Every row gives one point. Each copy is the shape, with its points in the same order, turned, moved and blurred by noise. Say if it was mirrored as well.

Shape (7 x 2):
[[-14.6   5.2]
 [  0.1  21.9]
 [  1.3  12.9]
 [ -7.1   0.0]
 [ 25.8 -28.5]
 [-24.3   7.1]
 [ 22.9 -26.3]]
Copy 1, 7 rows:
[[ -3.4  14.1]
 [ 17.3  13.7]
 [ 14.4   9.8]
 [ -2.5   5.6]
 [ 11.6 -35.2]
 [-10.1  19.0]
 [  7.6 -31.7]]
Copy 1 is: only turned
Copy 2, 7 rows:
[[ 10.6   0.4]
 [ -8.8  11.7]
 [-11.8   6.2]
 [  0.2  -5.2]
 [-24.4 -39.4]
 [ 15.7   3.3]
 [-23.4 -34.0]]
Copy 2 is: mirrored
Copy 3 (7 x 2):
[[ 12.0  18.8]
 [ 27.0   4.1]
 [ 20.5   5.3]
 [  7.2  13.1]
 [-26.1 -15.5]
 [ 16.1  30.6]
 [-23.8 -13.2]]
Copy 3 is: only turned
Copy 4:
[[ -8.6   7.5]
 [  3.3  24.7]
 [  5.3  14.7]
 [ -2.9   4.0]
 [ 33.1 -26.7]
 [-19.7   8.6]
 [ 27.1 -22.7]]
Copy 4 is: only turned

Shape:
[[ 22.3 -21.5   7.4]
 [-25.1  18.4  14.5]
 [ 16.0 -20.7  -5.6]
 [-25.7  13.0 -11.6]
 [-12.9  -0.9 -15.9]
 [ 44.4 -12.9   6.4]
 [ 18.5  -1.4 -13.5]
 [ 12.9  -6.4  -7.3]]
Copy 1:
[[-13.1 -38.0  13.5]
 [-16.7  12.4 -22.0]
 [ -1.4 -30.6  13.2]
 [ 10.7  16.8 -13.9]
 [ 12.2  -0.3  -3.9]
 [-21.8 -35.0  32.9]
 [  3.0 -13.0  18.2]
 [  1.7 -17.1   8.7]]
Copy 1 is: only turned
Copy 2, 8 rows:
[[ 24.2  10.1  17.0]
 [-36.4  -3.2   4.6]
 [ 20.5   8.3   0.7]
 [-26.9  -1.4 -20.1]
 [ -5.5   4.3 -19.7]
 [ 40.1  -8.0  20.3]
 [ 20.2 -11.0  -7.1]
 [ 14.1  -3.1  -2.9]]
Copy 2 is: mirrored

Shape:
[[ -9.6 -32.0  -8.4  37.6]
 [ -5.9  13.1  30.7 -12.6]
 [ -7.9  11.0   3.9  18.9]
 [ -8.3 -12.9   1.1  27.3]
 [ 16.0  19.0   8.8  -6.4]
 [-25.1   5.5  12.9  -0.1]
 [  4.5  15.6   0.4 -17.1]]
Copy 1, 7 rows:
[[ 29.8 -34.4 -21.2   4.6]
 [-26.7  17.7 -20.0  -6.6]
 [ -6.6 -13.2 -13.9  21.6]
 [  8.6 -19.3 -18.9   9.3]
 [-21.1  16.4   3.6  11.7]
 [-26.4 -11.3 -26.0  -1.2]
 [-26.5   8.0   7.5   0.7]]
Copy 1 is: mirrored
Copy 2, 7 rows:
[[-41.4   3.0  25.1  24.4]
 [ -1.5 -25.0  -7.2 -30.3]
 [-24.5   0.8   3.0 -19.3]
 [-34.7   0.4  11.6   8.2]
 [  1.4  -4.1 -21.8 -24.9]
 [-13.9 -19.6  18.8 -20.8]
 [ 11.9   1.5  -4.4 -21.6]]
Copy 2 is: mirrored
